Every row gives one point. Each copy is the shape, with its points in the same order, turned, moved and blurred by noise. Say if it was mirrored as well.

Shape (6 x 3):
0:  .26 -.61 -.31
1:  .21 -.22 -.49
2:  .55 -.05  .43
3: -.35  .03  .62
4:  .55  .83  .05
5: -.40 -.11  .53
Copy 1, 6 rows:
0: -.15 -.39  .72
1:  .02 -.49  .33
2:  .32  .45  .58
3: -.38  .65  .03
4:  .87  .21 -.17
5: -.53  .53  .06
Copy 1 is: only turned
Copy 2, 6 rows:
0: -.70  .06 -.41
1: -.52  .36 -.17
2:  .20 -.14 -.61
3:  .21 -.63  .13
4:  .70  .55 -.17
5:  .04 -.65  .15
Copy 2 is: only turned

Shape, 7 rows:
0:  .50  .42  .53  .10
1:  .05 -.01 -.22  .43
2:  .27  .69  .23  .38
3:  .16 -.39 -.81 -.58
4: -.28 -.18 -.40  .07
5: -.27  .40  .33 -.31
6:  .10 -.63 -.22 -.68
Copy 1:
0:  .20 -.22 -.87  .42
1: -.37  .28 -.23  .06
2:  .29  .14 -.79  .16
3: -.56 -.65  .38 -.35
4: -.33  .12  .28  .06
5:  .45 -.24 -.02  .48
6: -.61 -.78  .36  .23
Copy 1 is: only turned
Copy 2 (7 x 4):
0: -.59 -.89  .30 -.26
1: -.25 -.11 -.20  .12
2: -.89 -.59  .09 -.01
3:  .22  .50 -.04 -.88
4: -.07  .33  .08 -.02
5: -.53 -.19  .81 -.18
6:  .50  .12  .36 -.74
Copy 2 is: mirrored
Copy 3, 7 rows:
0:  .67  .14  .32  .25
1: -.22 -.13 -.07  .47
2:  .49  .32 -.08  .49
3: -.94  .01  .79 -.17
4: -.60 -.12 -.13  .09
5:  .25  .40 -.08 -.39
6: -.53 -.29  .73 -.53
Copy 3 is: mirrored

Shape (9 x 6):
0:  .23 -.18  .33  .18  .36 -.17
1: -.29  .04 -.29 -.36 -.16 -.30
2: -.11 -.18  .29  .30  .22  .28
3: -.31 -.21 -.17  .27 -.32  .19
4:  .04  .03  .59 -.45 -.37  .10
5:  .01 -.27  .13 -.50 -.09  .07
6:  .12  .50 -.42 -.16  .16 -.30
7: -.03  .31  .30 -.17  .01  .32
8: -.01  .27 -.21  .01 -.26  .62
Copy 1, 9 rows:
0:  .29 -.33  .11  .25  .44 -.17
1: -.55 -.31 -.24 -.07 -.07  .15
2:  .17  .18  .26  .34  .24 -.08
3: -.03  .19 -.04  .28 -.34  .19
4: -.31  .12 -.62  .47  .49 -.10
5: -.29 -.08 -.30  .25  .45  .32
6: -.19 -.34 -.21 -.60  .06 -.18
7: -.17  .29 -.20  .06  .40 -.25
8: -.03  .60 -.27 -.19  .00  .12
Copy 1 is: mirrored
Copy 2 (9 x 6):
0:  .16 -.03 -.32  .39 -.14 -.16
1: -.23 -.10  .33 -.15  .37 -.40
2: -.06 -.19 -.41  .09 -.48 -.17
3: -.15 -.08  .17 -.36 -.50 -.37
4:  .05 -.94 -.04 -.01  .04 -.14
5:  .03 -.56 -.13 -.10  .18 -.58
6:  .07  .22  .17 -.16  .52  .08
7: -.09 -.44 -.25 -.27 -.01  .09
8:  .07 -.28 -.06 -.73 -.27  .07
Copy 2 is: only turned
Copy 3:
0: -.64  .01  .07  .01  .15  .35
1:  .29 -.01  .15 -.22 -.02 -.12
2: -.51  .15 -.20  .13 -.30  .39
3: -.17  .10 -.33  .06 -.44 -.21
4:  .03 -.69  .09  .28 -.27  .37
5:  .13 -.38 -.17 -.05  .07  .35
6:  .20  .37  .41  .20  .33 -.13
7: -.02 -.05  .11  .42 -.24  .43
8:  .18  .16 -.29  .59 -.33  .06
Copy 3 is: only turned
Copy 4 (9 x 6):
0: -.38  .27  .03 -.14  .02  .19
1:  .19 -.13 -.04 -.07 -.61 -.38
2: -.14 -.06 -.34 -.13  .17  .29
3:  .21 -.21 -.50  .30 -.08 -.04
4: -.22 -.65  .34 -.18  .09 -.24
5: -.03 -.20  .02 -.24  .01 -.48
6:  .45  .27  .35 -.06 -.56  .06
7:  .19 -.37  .15 -.28  .07  .17
8:  .68 -.31 -.08  .04  .20  .09
Copy 4 is: only turned

Shape, 10 rows:
0: -.13 -.28  .11 -.31 -.29 -.36
1: -.09 -.23 -.61 -.12 -.38  .01
2: -.10  .03 -.11  .17 -.17 -.48
3:  .14 -.24  .50  .11 -.16  .28
4:  .22 -.15 -.63  .10  .94 -.03
5: -.25 -.20  .54  .12 -.18  .42
6: -.30 -.04  .61  .05 -.19  .21
7: -.14  .20  .46 -.20 -.22  .33
8: -.13 -.14  .03 -.05  .04 -.07
9:  .20  .04  .37 -.03 -.22  .14
Copy 1 (10 x 6):
0: -.06 -.42  .18  .05 -.59 -.22
1: -.17 -.27 -.22 -.34 -.15 -.58
2: -.29  .03 -.02  .32 -.34 -.31
3:  .23 -.03 -.16 -.19 -.52  .45
4:  .10  .38  .55 -.17  .70 -.22
5:  .34  .23 -.18 -.30 -.75  .27
6:  .36  .17 -.14 -.03 -.80  .18
7:  .58 -.05 -.28  .02 -.62  .04
8:  .10  .03  .12 -.05 -.34 -.15
9:  .29 -.14 -.26  .04 -.41  .23
Copy 1 is: only turned
Copy 2:
0: -.12  .29  .27  .42 -.24 -.34
1: -.09  .01 -.53  .43 -.05 -.36
2: -.05  .10  .00  .62 -.31  .20
3: -.50 -.05  .33 -.34 -.33 -.05
4:  .72 -.73 -.06  .06  .38  .18
5: -.74  .00  .27 -.25  .04 -.04
6: -.59  .28  .38 -.09 -.10  .03
7: -.38  .45  .17 -.28 -.05  .12
8: -.16  .00  .16  .20 -.01 -.10
9: -.20  .22  .23 -.26 -.37  .03
Copy 2 is: only turned
Copy 3, 10 rows:
0:  .12 -.56 -.09 -.26 -.10 -.20
1: -.30 -.21 -.43 -.44  .22  .20
2: -.14 -.31  .32 -.31  .18 -.07
3:  .39 -.34 -.13  .39  .42 -.23
4:  .48  .70  .11 -.75  .52  .15
5:  .38 -.37 -.13  .56  .25  .10
6:  .31 -.42  .06  .54  .06 -.01
7:  .15 -.16 -.14  .55 -.06 -.17
8:  .20 -.15  .01 -.12  .13  .01
9:  .14 -.21 -.10  .32  .25 -.38
Copy 3 is: only turned
Copy 4:
0: -.58 -.03 -.12  .03 -.10 -.22
1:  .07 -.10 -.32 -.03 -.01 -.69
2: -.22  .38  .11  .14  .07 -.34
3: -.05 -.28  .05  .43 -.27  .30
4:  .48 -.06  .77 -.69 -.09 -.38
5: -.08 -.45 -.04  .50  .09  .37
6: -.22 -.21 -.05  .43  .15  .42
7: -.06 -.13 -.30  .19  .06  .50
8: -.13 -.08  .10 -.01  .03 -.08
9: -.02  .00 -.11  .29 -.28  .26
Copy 4 is: only turned

Shape, 14 rows:
0:  .21 -.10  .26 -.16 -.15  .05 -.13 -.31
1: -.14  .15  .40  .22 -.09  .09 -.03 -.24
2: -.05 -.10  .15 -.13 -.10  .12 -.26  .16
3:  .27  .25 -.27  .00 -.33 -.09 -.32 -.30
4:  .01 -.07  .21 -.25 -.08 -.08 -.09 -.10
5: -.80  .02 -.34  .15 -.08 -.08  .11  .10
6:  .14 -.02  .38 -.35 -.61  .39 -.19 -.15
7:  .12 -.05  .34  .13 -.26  .12 -.05  .07
8:  .16 -.05  .39  .26 -.18  .70 -.21 -.25
9: -.10  .09  .40  .01 -.11 -.06 -.23  .70
10:  .23  .09 -.32  .10 -.94  .01  .15 -.08
11:  .34  .45  .21  .11 -.10  .02  .53 -.22
12:  .23 -.08  .24 -.09 -.15  .51 -.23  .39
13:  .30  .07  .07  .02 -.26  .21  .50  .20
Copy 1, 14 rows:
0:  .13  .33 -.07 -.08  .07  .00  .18  .41
1: -.06  .21 -.31  .06  .19  .37  .07  .16
2:  .30  .11 -.27  .07 -.20 -.07  .00  .13
3: -.22 -.09  .04  .03  .05 -.28 -.11  .60
4:  .10  .28 -.07 -.11 -.17 -.01  .11  .18
5: -.03 -.43 -.06 -.18 -.17  .29 -.39 -.41
6:  .45  .28 -.11  .05 -.20  .27  .03  .76
7:  .21  .35 -.22  .21  .06  .13 -.12  .23
8:  .44  .08 -.37  .27  .44  .29  .19  .47
9:  .17  .37 -.49  .43 -.47 -.02 -.26 -.10
10:  .07  .02  .37  .13  .06  .06 -.69  .67
11: -.31  .35  .38  .43  .19  .35  .09  .22
12:  .59  .17 -.26  .51 -.15 -.03  .04  .27
13:  .23  .32  .40  .51  .05  .20 -.15  .13
Copy 1 is: mirrored
Copy 2, 14 rows:
0:  .23 -.13 -.10  .03  .33 -.07  .11  .34
1: -.13 -.15 -.34  .21  .31 -.18  .21  .00
2:  .11 -.31 -.20 -.11 -.04  .07  .08  .13
3:  .25 -.10  .29  .47  .05 -.12  .09  .33
4:  .16 -.21 -.21 -.09  .22 -.09 -.12  .31
5: -.02  .09 -.23  .11 -.42 -.31 -.38 -.56
6:  .22 -.20 -.50  .13  .02  .04  .29  .59
7: -.08 -.11 -.24  .06  .17  .21  .24  .10
8:  .01  .02 -.34  .03  .20 -.11  .81  .16
9: -.23 -.69 -.24 -.17 -.22  .29 -.05 -.03
10:  .09  .36  .01  .57 -.30  .35  .01  .48
11: -.62  .11  .01  .27  .35 -.13  .02  .44
12: -.04 -.33 -.19 -.34 -.21  .17  .47  .30
13: -.44  .21 -.06 -.08 -.02  .17  .07  .44
Copy 2 is: only turned
Copy 3, 14 rows:
0: -.14 -.16  .24  .42 -.12 -.04  .09 -.02
1: -.06  .03  .36  .06 -.39 -.18  .03 -.37
2:  .02  .19  .29  .23  .05 -.12 -.17  .08
3:  .07 -.08 -.18  .36 -.56  .15 -.04  .35
4: -.23  .06  .16  .25 -.04 -.08 -.09  .02
5: -.16  .35  .25 -.75 -.33 -.10 -.09  .19
6: -.22  .01  .37  .66 -.30 -.45  .09  .15
7:  .09  .12  .22  .24 -.20 -.22  .23 -.16
8:  .24 -.29  .69  .43 -.37 -.41  .04 -.07
9:  .27  .65  .06  .12  .03 -.36 -.14 -.31
10:  .02  .12 -.10  .21 -.47 -.25  .63  .57
11: -.06 -.46 -.22  .07 -.36 -.42  .38 -.34
12:  .37  .12  .36  .47  .14 -.52 -.06  .03
13:  .12 -.07 -.11  .05  .03 -.52  .42 -.01
Copy 3 is: only turned
Copy 4:
0:  .24  .17 -.20  .16  .15 -.17  .01  .12
1:  .31  .02  .06 -.02  .05  .43 -.04  .06
2: -.12  .10 -.19  .19  .02  .06 -.21  .28
3:  .24 -.10 -.48  .03 -.46 -.22  .11  .10
4: -.02  .18 -.12  .01  .08 -.05 -.04  .01
5: -.51 -.06  .34 -.34 -.44  .23  .03  .05
6:  .27  .01 -.33  .10  .31 -.09  .22  .64
7:  .13 -.20 -.20  .10  .17  .07 -.09  .20
8:  .55 -.08  .10  .46  .04  .17  .04  .59
9: -.40 -.25 -.30  .22  .34  .41 -.36  .12
10:  .15 -.62 -.48 -.23 -.20 -.28  .41  .23
11:  .37 -.20 -.21  .18  .12  .29  .58 -.39
12: -.12 -.18 -.33  .55  .28  .10 -.07  .46
13:  .02 -.53 -.13  .27  .22  .05  .41 -.01
Copy 4 is: mirrored

Shape:
0: -.09 -.38 -.37  .22 -.08 -.25 -.09  .10 -.30
1:  .27 -.13  .31  .07 -.01  .44  .23  .17  .15
2:  .16 -.28  .24 -.19  .18  .12  .05  .06  .24
3:  .03 -.19  .02 -.04  .51  .60 -.32 -.20  .52
4: -.08  .45 -.26 -.11  .13 -.13 -.20  .52 -.21
5: -.04 -.27  .07  .08  .02  .04 -.23 -.15  .21
6: -.15 -.04  .06 -.05 -.41 -.58  .44 -.07 -.11
7:  .02 -.30  .31 -.18 -.04  .36 -.43  .15  .37
8: -.42  .32 -.27  .17 -.39 -.16  .18  .44 -.04
9:  .10 -.13 -.19 -.14 -.38 -.24  .39  .38  .23
10: -.60 -.06 -.20 -.24 -.30 -.26  .40  .43 -.33
11:  .08 -.17  .49  .17  .30  .14  .07  .42  .50
12: -.02 -.32 -.14  .00  .26  .02 -.16  .03  .34
Copy 1, 13 rows:
0:  .25  .21  .27 -.15  .32  .21 -.15  .42 -.02
1: -.28 -.46  .06  .13 -.23 -.02 -.21 -.10 -.10
2:  .16 -.46 -.20  .01 -.19  .00 -.11  .10  .00
3:  .29 -.44 -.06  .35 -.43 -.55  .01  .31 -.38
4: -.12  .14  .10 -.11  .45 -.37  .43  .13  .32
5:  .39 -.09  .05 -.08 -.21 -.11 -.16  .12 -.16
6:  .20  .18 -.07 -.36  .24  .66  .12 -.26  .01
7:  .24 -.36 -.10 -.11 -.17 -.50 -.38  .00 -.10
8: -.08  .19  .31 -.36  .57 -.01  .32 -.21 -.20
9: -.25 -.10 -.18 -.55  .25  .30  .05  .00 -.19
10:  .13 -.01 -.05 -.18  .94  .33  .11 -.16 -.07
11:  .04 -.82  .23 -.20 -.27 -.17  .04 -.06  .01
12:  .31 -.26 -.01 -.11 -.11 -.15  .06  .40 -.19
Copy 1 is: only turned
Copy 2:
0:  .10  .10 -.49 -.09 -.09  .08  .15 -.36  .01
1:  .00  .20  .25  .07 -.30 -.17  .03  .35 -.37
2: -.14  .40  .07  .13 -.14 -.06 -.22  .26 -.06
3: -.04  .44  .44  .55  .29 -.07 -.34 -.05 -.35
4:  .30 -.17  .14 -.56 -.07  .29 -.35 -.25 -.01
5: -.08  .21 -.07  .35  .04  .18  .00  .00  .00
6: -.13 -.14 -.36 -.32 -.11  .07  .36  .33  .47
7:  .17  .39  .11  .49 -.18  .24 -.33  .26 -.18
8:  .41 -.41 -.16 -.48  .10  .30  .14  .15 -.03
9:  .14 -.31 -.40 -.19 -.20 -.18 -.13  .41  .04
10:  .46  .07 -.47 -.68  .12  .10  .18  .26  .19
11: -.35  .22  .14  .01 -.11  .18 -.32  .44 -.53
12: -.10  .19 -.12  .24  .12 -.02 -.26 -.06 -.13
Copy 2 is: mirrored
